Rows are points. The window is the flat piece filled in between its corners: a triangle in 3 columns, a solid with four corners in 4, and so on. A path goes straight from each point to the next, and from the last back to the first. List the points from which the path goes on through the window.

Window (3 x 3)
1.34	2.13	-2.08
-0.95	-0.61	-0.87
0.40	-0.64	1.40
Path:
(1): -1.23	2.33	-2.14
(2): -0.08	-0.17	1.57
(3): 1.92	-1.18	-0.46
(4): 2.34	1.14	-3.68
(5): 0.44	2.32	-0.58
(6): -2.48	0.49	0.19
(7): 0.57	-1.30	-1.64
(8): 2.13	0.64	-2.16
(9): 1.45	2.86	-0.96
(10): -1.07	1.07	1.30
(11): -0.61	-2.48	0.16
(12): 1.52	-0.67	-2.19
Through the window after points: 2, 4, 6

Window (4 x 4)
2.67	0.40	-1.58	1.80
-2.83	2.54	1.38	-1.01
-2.52	-1.28	1.95	-0.95
0.62	-0.65	-2.62	2.10
Path:
(1): 1.38	-0.39	-1.06	2.46
(2): -2.22	1.63	0.94	1.36
(3): -1.80	0.66	-0.54	-0.68
(4): 1.68	0.76	-2.47	-0.67
(5): 1.96	0.02	0.23	3.62
(6): 0.74	-0.73	0.46	2.71
(7): 0.21	-0.87	-0.59	-0.83
(8): -0.30	-0.64	-1.37	-1.63
(9): -0.30	-0.46	-1.14	2.49
(10): -0.09	-1.96	0.33	2.83
(11): 1.47	-1.19	-1.11	-0.11
(12): 2.37	-0.36	-2.35	0.14
Through the window after points: 4, 8

Window (6 x 6)
3.07	0.97	1.32	-0.88	0.51	1.16
-0.07	2.38	-3.32	-1.79	-0.79	1.02
1.54	-0.96	1.11	-0.07	3.32	-1.49
1.02	-2.81	0.51	-1.79	1.26	-1.33
-5.80	0.18	-0.47	1.66	-2.00	-1.02
0.53	-1.44	-1.18	1.76	-0.52	2.44
Path:
(1): 1.05	0.25	-1.57	1.43	-0.77	-0.10
(2): -1.48	0.89	-0.14	-0.16	0.60	1.89
(3): -2.37	-0.43	0.67	-2.56	1.58	1.83
(4): 0.09	0.76	-1.90	2.42	-2.40	-0.85
(5): -0.32	-0.03	-0.37	1.95	0.01	-2.52
(6): -2.76	-0.68	0.84	-0.97	1.20	0.84
(7): -1.12	-1.82	0.62	0.42	1.01	0.72
(8): -0.88	-0.91	0.14	1.20	-0.67	-1.29
Through the window after points: 3, 5

Window (8 x 8)
2.83	3.03	1.39	-1.11	2.35	0.93	-1.77	0.54
-1.27	-4.63	1.64	-1.46	0.35	-0.87	-0.69	-0.89
-1.34	-2.70	-0.19	-1.61	1.99	0.37	-1.12	1.92
-1.17	-4.26	-0.44	1.05	0.14	0.05	-2.89	-0.02
-0.97	3.21	-0.05	0.04	-4.69	1.75	-0.31	-1.03
2.03	-0.70	-0.50	-0.61	0.39	0.18	1.67	-0.13
-0.34	3.70	1.54	1.88	-1.90	1.93	2.42	-0.96
1.51	0.94	0.96	-0.21	1.41	-2.54	0.91	1.39
Path:
(1): 0.06	0.07	0.22	-1.30	0.66	0.19	0.45	-0.93
(2): -1.25	0.89	0.16	-1.47	1.21	0.46	0.32	-0.42
(3): 1.67	-0.01	1.51	0.94	-1.80	0.43	0.83	1.48
(4): 3.09	1.46	2.21	-0.67	-0.29	1.42	-0.23	1.72
(5): -1.63	-0.11	-0.53	-1.08	1.24	-1.47	1.02	-1.12
(6): -1.44	-2.00	-1.52	-0.40	2.14	-0.79	-2.46	-2.40
(7): 1.21	-2.23	2.87	-0.45	-1.22	0.31	0.79	2.58
(8): 0.47	-2.25	3.70	1.25	-1.42	1.49	0.13	1.35
(9): -1.03	-2.03	-0.27	-2.02	1.30	-1.33	-0.77	-1.51
(10): -1.67	2.52	-1.19	-2.75	1.33	-0.98	1.29	-1.50
(11): 1.70	-0.16	1.60	0.93	-1.84	1.34	0.15	0.68
(12): 1.53	-1.25	1.27	0.62	-0.33	0.34	0.28	0.68
Through the window after points: 6, 8, 12

Window (9 x 9)
-0.62	-1.49	-2.73	0.80	1.30	-3.03	-2.17	0.76	-0.62
-2.19	-1.50	-1.04	1.97	-1.06	-3.44	-1.33	-1.51	-1.95
0.44	2.14	0.11	0.50	-1.56	3.49	-0.42	0.09	2.25
0.96	-2.11	1.23	-0.59	-0.72	0.22	-0.85	-2.78	1.05
-0.47	-0.78	2.19	0.33	0.51	3.05	-0.72	0.15	0.15
-1.03	3.10	0.33	-2.43	0.72	2.24	1.65	1.42	1.28
0.74	-1.11	-2.39	1.44	0.11	-1.16	-1.97	-3.32	-3.52
0.45	0.66	0.92	0.43	0.91	2.85	3.40	1.06	2.35
0.99	1.49	-0.77	-0.51	-0.75	-1.20	0.72	3.22	-1.40
Path:
(1): -2.65	-2.14	-1.66	-1.60	-1.15	1.70	-0.35	0.80	-0.48
(2): -0.68	-1.32	-0.58	0.28	-0.83	0.14	-0.19	-0.91	0.02
(3): 0.03	0.06	0.81	0.70	0.35	-0.76	0.12	-0.97	0.08
(4): 0.30	3.95	1.79	0.46	1.09	-0.42	-0.10	-1.98	0.50
(5): 0.08	-3.36	-3.72	0.31	-1.41	-1.17	-0.93	2.33	-2.67
(6): -2.43	-2.84	-1.74	1.10	-1.52	-1.40	1.18	-0.93	-1.27
(7): -0.09	1.36	0.33	1.66	0.31	-2.98	-3.44	-1.04	-1.34
(8): 0.11	1.36	0.17	0.94	0.83	-1.45	0.09	-0.84	0.22
(9): -0.46	0.27	-1.02	-1.05	-0.75	1.41	0.22	0.64	0.17
(10): -1.20	-1.26	-1.03	-0.70	-4.15	1.26	1.77	1.04	-0.07
(11): 1.38	-0.22	0.07	1.98	3.24	-0.76	-2.51	-2.25	-0.26
(12): 1.65	0.20	1.09	1.64	1.59	-2.25	0.02	-0.54	-0.24
Through the window after points: 2, 4, 6

Window (11 x 11)
-3.09	-0.46	0.12	-0.85	0.29	0.27	0.78	0.44	-0.01	1.29	2.65
-1.67	1.20	-1.85	-1.18	-0.14	-1.77	0.35	-0.95	-0.69	-2.06	-1.39
-1.07	0.75	-0.67	1.46	2.50	-0.07	-0.57	-0.23	3.69	-0.20	-0.82
0.86	0.66	-1.04	0.81	-3.13	0.89	-1.83	1.26	-1.45	0.85	-1.87
-4.16	-1.88	-0.23	-1.08	1.73	-1.78	-3.59	1.04	-2.44	-0.28	-2.11
3.32	-2.07	0.49	0.74	-1.12	0.19	1.79	1.10	-1.84	-1.61	1.64
-4.14	-1.27	0.61	-0.11	-2.74	1.58	-1.69	0.79	2.39	0.38	-0.75
0.98	-1.38	-0.85	-2.49	-3.23	1.34	1.11	-1.56	-0.23	0.67	-1.62
-1.36	0.50	-1.81	-0.47	1.30	0.66	-1.31	2.49	2.25	-0.79	-0.90
-0.50	1.04	2.48	-0.61	2.26	1.04	-2.64	0.76	-2.33	-2.22	2.44
0.23	-1.40	5.80	-3.85	-1.64	-1.53	-3.17	-0.07	2.14	0.20	4.16
Path:
(1): -0.40	0.41	2.55	-1.17	1.40	-0.50	1.79	3.13	-1.02	-0.35	-0.38
(2): -1.24	0.16	0.52	-0.65	-0.74	-0.02	1.03	2.70	0.38	0.24	-1.38
(3): -0.78	0.10	-2.11	-0.14	0.48	0.67	-2.91	-0.10	0.81	-0.86	0.49
(4): -0.84	-1.14	-2.19	-1.69	-1.76	-1.30	-2.15	-0.27	0.54	-0.62	2.55
(5): -0.90	-0.30	2.50	-1.05	-0.20	0.54	-0.92	1.22	-0.39	-0.44	-0.28
(6): -2.48	-0.46	1.90	-1.20	0.07	-0.32	0.61	1.13	-0.04	1.32	-0.52
(7): -1.45	-0.60	-1.18	-0.87	0.42	0.51	-2.72	-0.22	1.90	-2.89	2.18
(8): 0.75	-2.56	-0.40	-1.58	-1.86	-0.79	-1.46	-0.91	-1.31	-1.25	2.41
(9): -1.27	0.64	2.12	-0.32	-0.21	0.72	0.20	2.30	-0.40	0.47	-1.53
(10): -0.81	-1.04	1.18	-0.49	-0.86	0.15	2.61	1.70	-1.34	0.65	-2.56
(11): -1.27	0.31	-1.52	-0.28	-0.43	-0.24	-2.34	-0.30	1.59	-0.43	0.78
(12): -1.84	-1.05	-1.16	0.93	-0.89	0.53	-3.48	-0.33	0.54	-0.86	0.95
Through the window after points: 2

Window (11 x 11)
1.31	-0.68	-1.67	0.19	-0.85	0.91	0.39	0.13	-1.52	4.18	-1.40
-2.26	0.67	-2.02	-0.25	2.04	-1.03	0.83	4.80	1.32	1.26	0.31
2.92	0.33	-0.76	0.16	-2.53	-1.58	2.38	-0.08	0.99	0.80	-0.94
1.05	-0.10	2.85	-1.75	-0.24	-1.61	-2.95	-0.28	-0.55	0.77	-3.44
0.41	0.83	0.92	0.52	2.44	1.74	1.13	1.20	-3.02	-0.62	-0.32
-0.09	-0.43	-2.41	0.17	0.96	-2.01	0.50	0.19	0.74	-1.95	1.01
-4.06	-3.78	1.69	-1.86	2.38	1.03	0.26	1.11	0.51	1.08	-0.13
1.67	-0.37	0.01	0.87	-0.89	3.48	-0.57	1.55	3.14	0.47	1.72
1.48	1.42	0.60	1.26	-0.59	1.21	1.78	-3.90	2.48	2.17	0.61
0.87	1.23	0.55	-1.23	2.02	4.00	0.76	-1.39	-0.14	0.29	-2.08
-2.38	-0.11	-1.28	-1.53	-2.44	-2.53	-1.15	2.79	0.08	-0.35	0.15
Path:
(1): 0.29	3.49	-1.36	-2.52	3.04	-0.53	1.00	0.23	-0.23	1.80	2.13
(2): 1.86	0.57	1.38	-3.41	0.68	0.59	-0.80	-0.62	-1.17	0.84	0.91
(3): 0.18	-0.22	0.15	0.70	-0.52	0.21	0.32	0.28	-0.42	0.41	-1.51
(4): -0.70	-0.43	-0.98	0.43	-0.57	-0.43	0.33	1.68	1.14	-0.48	-0.96
(5): 0.29	-0.27	-0.29	-3.54	-1.26	-0.52	-1.36	-1.73	0.61	3.80	2.61
(6): 2.30	1.63	0.28	-1.15	0.08	0.25	0.35	-0.97	0.34	2.77	2.66
(7): -0.64	-1.49	0.31	1.15	-0.61	1.26	0.62	-0.73	-0.87	-0.92	-4.08
(8): 0.56	-0.15	-0.58	1.93	-1.92	0.33	1.94	1.10	0.10	-1.07	-2.13
(9): 1.27	0.56	-0.67	-1.22	0.31	-1.18	1.02	0.96	0.79	1.87	0.48
(10): 2.12	0.73	2.62	-1.74	1.09	0.19	-1.19	-0.53	-1.38	0.95	-0.46
(11): -0.94	-0.55	0.10	-0.12	-0.41	-0.68	-0.95	0.83	0.56	0.16	-3.47
(12): -1.47	-2.66	0.01	2.33	-0.55	0.55	0.44	4.33	0.39	-0.61	-2.32
Through the window after points: 8, 10, 12

Window (12 x 12)
-0.13	-1.82	-1.20	-0.33	0.54	1.19	-1.48	-1.97	-0.94	1.66	2.39	-1.48
3.27	2.59	-2.67	2.28	2.85	-0.79	-0.66	0.52	-2.19	-1.10	-0.53	1.86
1.16	0.12	0.64	0.92	-1.67	0.27	-1.26	0.11	0.10	-0.01	4.03	-4.01
2.29	2.30	-0.55	-0.51	2.72	-3.05	-1.50	-0.38	-0.48	-0.71	-2.27	2.25
3.49	0.31	-1.65	0.20	2.00	-1.70	1.85	1.43	-0.26	0.23	-0.20	3.06
-2.95	0.33	-0.90	0.52	1.57	-1.86	-0.85	1.34	-0.16	0.25	3.10	1.40
0.78	-3.29	0.34	2.27	-1.42	2.08	-2.69	0.39	-0.32	-0.06	-0.34	-1.18
1.72	1.55	1.08	1.15	1.94	0.24	1.64	-0.62	-2.13	-0.33	-0.77	1.63
-4.04	-0.67	-1.66	1.41	-2.07	-3.27	-1.07	-0.99	-1.22	3.67	1.94	-0.05
0.75	-0.37	0.13	1.35	-2.38	1.43	-1.61	-2.36	0.57	-0.02	3.70	0.25
-0.16	-1.92	-1.67	0.81	-1.26	0.75	1.30	-1.48	-0.07	-2.57	1.57	-1.20
2.81	3.73	-1.73	-1.07	1.08	1.50	-0.30	1.45	-1.14	-0.36	-2.55	1.98
Path:
(1): 1.75	-0.69	-1.10	0.12	-0.10	1.64	-1.01	1.06	-3.24	-0.32	-0.14	1.00
(2): 1.21	0.67	0.03	0.45	-0.06	-1.74	-1.87	0.12	-3.84	0.25	0.97	1.27
(3): 1.53	-0.11	-1.50	1.06	-0.26	1.36	0.14	-1.34	1.88	0.10	0.27	-0.18
(4): 0.21	0.91	-0.81	2.03	1.37	-0.02	-0.57	-1.39	0.07	0.57	-0.20	-0.05
(5): 2.84	0.62	0.34	-1.09	-0.89	-0.19	-0.84	1.85	-3.06	-1.93	2.26	0.78
(6): 2.31	0.56	0.52	-1.67	-1.61	0.46	-1.59	1.26	-3.78	1.34	-0.27	0.62
(7): 0.46	0.03	-1.12	1.54	1.63	-0.85	-0.56	-1.30	1.22	-0.79	1.22	-0.63
(8): 1.21	1.21	-0.42	1.08	0.18	0.48	-1.21	0.02	1.51	0.02	-1.10	-0.11
Through the window after points: 6, 8

Window (14 x 14)
2.38	-2.56	2.08	1.58	0.34	-1.30	-1.37	-1.45	-2.16	-0.70	-0.92	-3.99	3.19	-2.75
-0.54	-2.18	-0.29	1.57	-1.36	-0.39	-2.80	-0.72	2.87	0.72	-0.82	0.63	-0.78	-0.52
-0.17	-1.68	2.92	2.88	-0.59	1.46	-0.23	0.15	0.79	-0.01	-0.68	-1.48	-0.95	-2.29
-2.41	1.55	1.11	2.03	0.67	-2.51	-1.50	-2.66	-0.66	-1.99	-2.22	0.51	-1.68	-0.14
-0.98	-1.32	0.07	-0.24	-1.37	0.53	-0.29	1.51	2.21	-1.01	-3.81	0.23	-1.34	-1.47
-1.69	0.70	-0.50	0.92	-3.22	1.25	-1.24	1.11	1.10	0.06	-0.63	0.47	-0.33	-0.93
-3.10	0.14	0.43	-0.93	1.34	0.88	-0.43	-0.78	0.27	-1.84	1.95	-0.15	-0.68	-0.21
0.60	0.81	0.02	-1.49	-2.14	-0.81	-0.24	0.67	4.03	-0.84	0.37	-0.35	-1.11	-2.34
1.94	-2.29	0.70	0.25	-0.82	-2.89	0.48	-4.30	-2.68	0.47	-3.29	1.68	-0.79	-0.69
-0.89	0.72	-1.67	1.97	1.06	-0.03	-0.19	1.13	2.07	-0.07	1.08	-1.29	-0.18	-0.23
-0.98	0.69	-1.70	0.69	-0.32	0.21	-2.26	-1.89	0.91	-0.04	-1.13	0.31	-2.75	-2.48
-0.84	3.61	0.08	-4.91	2.42	-2.20	2.72	-4.28	2.19	1.61	-2.07	-1.20	3.35	0.74
0.63	-0.55	0.69	-1.21	-0.88	1.90	-2.69	1.15	-0.97	1.10	0.93	-1.53	-2.80	1.69
1.75	-0.56	-0.65	-0.50	-2.03	2.22	-1.34	-2.17	1.89	-2.03	-0.49	0.71	-2.81	0.77
Path:
(1): -1.01	-1.09	0.03	-0.80	-0.10	-0.31	-0.48	-1.06	0.69	1.07	-0.19	-2.54	-1.77	0.42
(2): 0.64	0.81	0.98	0.31	-0.85	1.13	-2.48	0.58	-0.24	-1.55	0.05	1.18	-0.87	-0.49
(3): -0.30	1.03	0.09	0.67	2.90	-0.07	-2.09	-0.40	1.62	-1.07	-1.34	2.40	1.03	-0.77
(4): 0.47	-2.38	0.47	0.19	-3.83	-1.87	0.48	-3.38	-1.21	0.97	-0.64	-2.62	-2.17	-0.68
(5): -3.53	0.50	-2.07	0.77	-2.12	-2.23	-0.56	-1.67	0.32	-1.15	-1.61	-1.73	-1.96	-0.88
(6): 2.67	-1.52	4.22	-0.37	0.89	2.97	-1.14	0.46	1.18	0.18	-0.09	0.97	0.36	-1.15
(7): -0.34	0.91	1.77	-2.31	4.58	0.51	-1.63	-1.41	0.26	2.16	-1.64	1.49	0.28	0.23
(8): -0.19	-0.13	-0.52	-0.13	-2.23	-1.31	0.79	-2.33	1.15	-1.60	-0.48	-1.81	-0.37	-0.51
(9): -0.75	-2.02	-0.48	1.10	-2.58	-0.01	-1.17	-0.33	1.48	-1.29	-1.46	-1.77	-2.13	-1.09
(10): 0.25	1.39	1.15	0.55	1.96	0.97	-1.47	0.14	-0.05	0.81	-0.38	3.37	-0.07	-1.10
(11): 0.91	-0.22	0.25	0.01	0.37	1.56	-1.72	0.02	1.20	0.43	0.73	0.17	-1.00	-0.36
(12): -1.35	-0.46	0.24	0.15	-2.70	-0.86	-0.42	-1.09	0.57	-1.54	-1.82	-1.57	-2.22	-0.18
Through the window after points: 1, 11
